Rows are points. Each copy is the shape, with its points in the same order, stretched, turned, moved and blurred by noise. Is it also mirrored, or only turned?

Shape:
[[-13  -8]
 [-29  18]
 [-26 -68]
 [-18  23]
 [ -3  21]]
Copy 1:
[[ -6  -9]
 [ 21   9]
 [  0 -73]
 [  7  28]
 [-11  24]]
Copy 1 is: mirrored
Copy 2, 5 rows:
[[  5 -12]
 [-23  -1]
 [ 23 -70]
 [-16  17]
 [  2  13]]
Copy 2 is: only turned
Copy 3 (5 x 2):
[[ -3 -21]
 [-27  -9]
 [ 19 -71]
 [-27   1]
 [-13   2]]
Copy 3 is: only turned

Shape:
[[ 14  20  38]
 [  4   2 -12]
 [  7  28  -8]
 [ 17   9  -8]
 [-58  15 -21]
 [ 12  20 -16]
 [ 12  22 -21]
 [ -4 -64  36]]
Copy 1:
[[ 26  46   2]
 [  1   7 -22]
 [ 11  27 -36]
 [ 20  15 -24]
 [-58  34 -23]
 [ 10  19 -39]
 [ 13  14 -43]
 [-10 -13  60]]
Copy 1 is: only turned
Copy 2:
[[-23  34   9]
 [-24 -10   1]
 [-37  -1  20]
 [-22  -1  11]
 [-70 -12 -25]
 [-34 -13  18]
 [-31 -19  17]
 [ 26  17 -49]]
Copy 2 is: mirrored
Copy 3:
[[ 49 -10  38]
 [ 11   5   0]
 [ 20 -23 -10]
 [ 26   0  -5]
 [-39 -35   9]
 [ 21 -15 -15]
 [ 17 -14 -19]
 [  7  71  66]]
Copy 3 is: mirrored

Shape, 6 rows:
[[-12  19  23]
 [-36   9  37]
 [ 50 -23 -11]
 [ 38 -22 -11]
 [ 17 -31 -10]
 [-20  20 -29]]
Copy 1:
[[  4  16  35]
 [-18  13  49]
 [  1  31 -54]
 [ -2  19 -46]
 [-18   7 -41]
 [ 21 -34   2]]
Copy 1 is: mirrored
Copy 2 (6 x 3):
[[-27 -11  18]
 [-27 -41  38]
 [ 43  37   1]
 [ 35  21  -4]
 [ 36   1  -6]
 [-38  -4 -35]]
Copy 2 is: only turned

Shape, 7 rows:
[[  1   1  11 -31]
 [ 64 -12  16  30]
 [  8 -23 -25  42]
 [-30  17   4   9]
 [-50 -26  -1  21]
 [-22  11 -15 -16]
 [-25  26 -11 -56]]
Copy 1, 7 rows:
[[ 12   2  -3 -25]
 [  9  58  41   3]
 [ 24   2  -9  51]
 [ -6   0 -51  -5]
 [ -5 -42 -46  26]
 [ 22  -2 -44  -5]
 [ 36 -16 -43 -41]]
Copy 1 is: only turned
Copy 2 (7 x 4):
[[-18   0  19  12]
 [ 37   3  38 -47]
 [ 36  -3 -28  -6]
 [-16   6 -20  -2]
 [  0 -29 -53   7]
 [-13   9 -10  28]
 [-43  15  16  51]]
Copy 2 is: mirrored
